Each row of a before or after table is a point. The points were changed in one or more steps. Then noise was added and the rows were shuffled. The steps act on columns, c1 being the first. Write out the steps. A step turns or swaps two columns, mirrors them in a line or flattens them onto one, adds a multiple of one to another, or multiplies or shifts one. Angles are multiples of 10 degrees, from the lower column toward the higher: turns from -170 to 170, lines from 10 to 170 but not 90. Use the fewest steps. Two steps may share a column if one is a turn and the other turns, adds or multiplies; they go together, in the order done. Otherwise the lowest column goes first.

Before (13 x 3)
[[ -4 -12  -5]
 [  6  -7   1]
 [-39  43  28]
 [  8 -21   9]
 [ 24 -42  33]
 [-44  13 -20]
 [ -1  -5 -11]
 [-21  60  18]
 [-10 -23  19]
 [-25  42  57]
 [ 14 -22   1]
 [  6   3  10]
 [-12 -21  -3]]
After (13 x 3)
[[ 14  -9   1]
 [-38  18  29]
 [-26  17  50]
 [-10 -11  16]
 [-15  -8  -3]
 [ 22 -18  33]
 [ -2  -2 -11]
 [-19  24  19]
 [  4  -3   1]
 [-46   1 -21]
 [  5   3   9]
 [ -4  -5  -7]
 [ 12 -10  10]]
Steps: multiply c2 by 0.4

Before (11 x 4)
[[ 22  -7  17 -25]
 [-31 -35 -18 -21]
 [ 29  27 -10 -12]
 [ 13  17  -5 -50]
 [  5  12  43  19]
 [  8 -14 -11 -31]
 [ 20  10  21 -20]
 [  8   4   0 -16]
 [ -7 -18  37  -1]
 [ 28   1   5 -20]
 [-60 -15  -9 -25]]
After (11 x 4)
[[ 48 -15  -9  39]
 [-18 -13  -9  21]
 [  9 -19  38  20]
 [-28  17  -6  39]
 [-28  12  19  22]
 [ 23 -34 -17  21]
 [-12   4   1  13]
 [-31  28 -13  -4]
 [  1  12  43   1]
 [-32   2   5  10]
 [-30  -8  18  24]]
Steps: turn c1 and c4 by -160 degrees; add 0.5 times c3 to c4

Before (13 x 8)
[[ -8  -8 -25  17   3  10  -1  12]
 [ 36 -36  14  10 -20  14 -21 -24]
 [ 18  -4  -5  -2   5  13 -16 -31]
 [ -5 -22  24 -12  23  -1  -4   5]
 [ -9  -6   5 -35  19  10  10  -4]
 [ -8   8  -8   5  16  27  11  31]
 [ 18  19 -13 -21 -14   1 -12  -4]
 [ 12  36  19  -9   2 -16   4  24]
 [  5  23  10 -17 -36   3 -13 -19]
 [-22   8   0 -19   2  35  24 -18]
 [ 10  17   7 -16   8  -6   0  36]
 [ 29  28 -12 -19 -28   4   9  -8]
 [ -5 -13 -19  -3   7 -13  11 -24]]
After (13 x 8)
[[ 18  -2  -6  -2   6  13 -17 -48]
 [ -7  -1 -29  18   2  10  -1  19]
 [ 37 -31  27  21 -20  13 -19 -58]
 [ -8  10 -18   3  16  26  11  39]
 [  7  16  35 -25 -37   3 -13 -23]
 [ -6 -24   8  -3  23  -3  -3  11]
 [-11 -21  -6 -29  18  11  12   4]
 [ 12  10   3 -21   8  -7  -1  25]
 [ 29  20   8 -29 -29   3   7 -38]
 [ -5 -14 -22   2   7 -12   9 -18]
 [ 12  28  20 -21   1 -18   4  13]
 [-21  -1  -2 -22   2  34  24   3]
 [ 17  11  -3 -27 -13   2 -11 -23]]
Steps: add -1 times c1 to c8; turn c2 and c4 by -20 degrees; add -0.7 times c5 to c3

Before (14 x 9)
[[ 24  33   4 -26  17  22   5  -9 -19]
 [ 27  -6 -19 -46 -25  21   6 -19 -21]
 [ -2 -33 -13  14 -12 -12  -7  17 -13]
 [-31 -18 -13 -14  -4  37  21  25   6]
 [ -4   4 -20  17 -17 -31 -24  -8  -2]
 [ 10  30  10  17  39   9 -53 -14 -21]
 [ -2  -3 -29  49  13 -27 -37 -26 -30]
 [ -8   9  20  14  30 -25 -32 -17 -42]
 [ 15 -16 -22 -24  -7 -22  26 -43  15]
 [ 12  -6 -17  12  19 -20 -23   2  -6]
 [-18 -37  -2   4 -16  26  -8  -7   6]
 [ 19  35  21  -6  17  -8 -60 -15 -23]
 [ 41 -18  -8 -21   1   3  11 -16   2]
 [ 12 -21 -40 -56  14   1   2  -9   0]]
After (14 x 9)
[[ 22   4 -23  16 -14 -31 -13 -11  -4]
 [  5  12  10  14  30 -25 -37 -16 -40]
 [ 26 -22 -22 -57  14   2  24  -9   0]
 [ 38  -1 -24  49  15 -26 -18 -26 -29]
 [ 40  35  31  -6  18  -7 -45 -15 -21]
 [ -1 -37 -12   5 -14  25 -10  -7   6]
 [-26 -18 -31 -13  -4  38   6  26   5]
 [  9  32  19 -21  18  23  18  -9 -17]
 [ 21 -18  23 -20   0   2  33 -12   3]
 [  2 -17  -8 -22  -8 -22  35 -43  17]
 [ 10 -32 -13  14 -11 -11   1  16 -13]
 [ 21  -7   4 -46 -24  22  27 -17 -19]
 [ 35  28  15  17  37   7 -42 -16 -20]
 [ 28  -6  -7  14  18 -18  -7   1  -8]]
Steps: turn c1 and c3 by 40 degrees; turn c1 and c7 by 40 degrees

Before (13 x 11)
[[  1  28  16   6 -16  -3   7 -17 -11   5  14]
 [-23  -7 -30  15  12   3   5   1  22   2  -5]
 [-18  -6 -23   1 -21  14  -7   4  22   8 -14]
 [  6  29  -4 -20   3  -7   7  17  -5 -15   7]
 [-16  -8 -16  -4   0  -1  -4  -2  23   9 -26]
 [ -3  -9 -14  21  -2  20  -9   0  12   0 -25]
 [ 11  20 -21   8 -20  -3   8 -24  -3   0   8]
 [ 14  16  -5  -5 -11 -17  26 -20  -7  -6   2]
 [-16  -5 -21   7   4   0 -23   0  -9   6  -7]
 [ 18   7 -10  -1  -6   8   9 -22   6  20   8]
 [-30 -10 -25   1  17  19  19  -6 -34  -2  -1]
 [  8   3   7 -17  -3  -6  12  -8  -5 -24  22]
 [ -4  18  -9  -1  -3  14  -5 -31   3  -2  -4]]
After (13 x 11)
[[  4 -44 -24   8 -20  -6  -1 -25  -3   1  -6]
 [  4 -60  17   7 -16 -14   2 -16 -11   4  -8]
 [ 14 -48 -12  -5 -11   4 -19 -21  -7  -6 -15]
 [  0 -19 -11   0  -6 -10  -7 -23   5  19   2]
 [-27  18  -7  -4   0  25   1  -4  22   9   7]
 [-26  25 -11   7   5   8  21   0  -9   6   3]
 [ 26 -16  -3 -19  -4 -19  -9  -7  -6 -23 -12]
 [-29  16 -12   1 -20   7   6   5  21   8  18]
 [ 15 -59 -10 -19   2  -4   5  17  -4 -15  -9]
 [-36   6 -13   2  19  -5 -22  -8 -33  -1  18]
 [ -5 -31  -6  -2  -2  -1  12 -31   3  -2  16]
 [-34  12 -20  16  13   5  -9   0  22   1   3]
 [ -8  21 -12  21  -3  16   5   0  12   1  28]]
Steps: add -0.7 times c10 to c1; turn c1 and c3 by -20 degrees; turn c2 and c7 by 160 degrees; multiply c2 by 2; turn c6 and c11 by 110 degrees

Before (10 x 14)
[[ 12  16  29  21  15  -5  18  10  17   7 -28  14  -8  -5]
 [-35  16   0  -5   8   3  -7 -44  -9 -15 -33  25   1 -17]
 [ 20   7  12   7  -2  -4  12   4  43  19 -16   9  -4 -11]
 [-19 -10   0  -1   4  13  12 -24   2 -23 -42  36   0   3]
 [ 13   7   9 -14  31   4  16   4  20   9 -29  30   1  -4]
 [ 20  -2  -1  -2 -19  -6  -5   1 -27  -4 -18 -25 -20   1]
 [  4   5 -32   6 -17 -18  12 -10 -30   7 -12  -5 -33  21]
 [ 22   0 -11   2 -12  -4  22 -15 -20   2   9  -2 -48   7]
 [-34 -11  -8  -2  13  -8  23 -53 -18 -12 -32  18   9 -15]
 [ -3  -4   2 -12 -17 -24  14  -6 -17   3  -1   0 -32  16]]
After (10 x 14)
[[ 23  15 -12   0 -14  -2  22  13 -23   3  13  12 -48   4]
 [ -4   4   3 -11 -19 -22  14   3 -20   1   1   4 -31  16]
 [ 14   2   9 -13  32   5  17  14  22   8 -28 -28   3  -2]
 [  4  16 -30   7 -19 -16  12   5 -32   4 -11  11 -35  24]
 [ 12   6  29  22  15  -5  19   1  16   6 -29 -14  -8  -4]
 [-18  13  -2  -3   2  13  11  41   0 -24 -43 -12   0   3]
 [ 20  -4  -2  -2 -18  -7  -4 -14 -30  -5 -15  19 -22   1]
 [-34  41  -8  -2  12  -7  25  51 -19 -14 -34  20   9 -15]
 [ 21   1  11   7  -2  -5  14   2  43  18 -17  -9  -6  -9]
 [-34  60  -1  -6   9   3  -5  48  -9 -17 -33   6   1 -15]]
Steps: add -1 times c8 to c2; turn c8 and c12 by -140 degrees

Before (10 x 18)
[[ -1 -13 -17   6  15  -5   3 -15  10 -21 -15 -20  -8   7 -15   2   0 -19]
 [ 13 -18 -13  27  15   7   7 -13 -12   4 -20   7   1  -3 -12  -9   3  36]
 [ 15 -17 -17   0 -11  32 -13 -16   4  11  55   7  10   5 -13 -10   8 -14]
 [ 13   6 -21  -3  -9  29   2  -2   2 -22 -20   4   6 -45 -12   7   6 -14]
 [-16  -3 -19   2  -3  30   5 -12  -5   2  -3  -2  12  -7 -11 -14   3  -7]
 [-14  17   2   3  41 -28   5  -9  11  -2  -8   3  -9  -8   4   9  -1 -13]
 [  7  60   9   2 -13  24   7 -18   8  14  16   2 -19   0 -16 -44   5  10]
 [ 10 -19  -8   9   4  14   9 -17 -11   1 -19   4  -5 -43 -17   5  -2 -10]
 [ -1  -4  -1   5 -12  20   8   5  -1  -4  -1  -4  13   6  -6   7   8 -18]
 [  2 -17 -20  -1 -11 -15 -21 -19   1  10   8  -6  10  -5 -14   7   6   8]]
After (10 x 18)
[[ 14 -14  -6   6  -4  -6 -17 -14  31 -42  -4 -21  -8  -5  -5  -6  -8   2]
 [-10  -4   1   5  10  19 -16   6  -3  -6   3  -5  13  -7   0   2   7   7]
 [ 19 -19 -13  28   2   6  36 -12 -36  -1  -1   9   1   9 -11 -10  -6   5]
 [ 28  16   3   4 -34 -27 -13  -9  35  -1  -3   2  -8  -2   4   8  -6   6]
 [ -8  59   3   3  11  25   9 -18  23  27   7   3 -18   2 -29 -35   9   6]
 [-12  -4 -19   2 -13  31  -8 -13 -14  -8   1  -1  11  -2 -11 -12  -1   4]
 [-14   6 -12   0  -5  28 -15  -2   5 -44  -2   3   7  44  -2  -1  -4   2]
 [ -4 -18  -7  10 -13  13 -11 -17 -33  -2  -5   4  -4  43  -4  -6 -12   9]
 [-11 -16 -22  -1   5 -15   8 -18   5   3   4  -6  11   4  -2  -2  11 -21]
 [ -2 -19 -19   0  20  31 -14 -15  13   7  16   8   9   2 -11 -11  31 -12]]
Steps: turn c1 and c14 by 150 degrees; turn c1 and c5 by -120 degrees; turn c3 and c10 by 20 degrees; multiply c10 by 1.6; swap c7 and c18; multiply c9 by 3; flatten c11 and c17 onto the line at 60 degrees; flatten c15 and c16 onto the line at 50 degrees
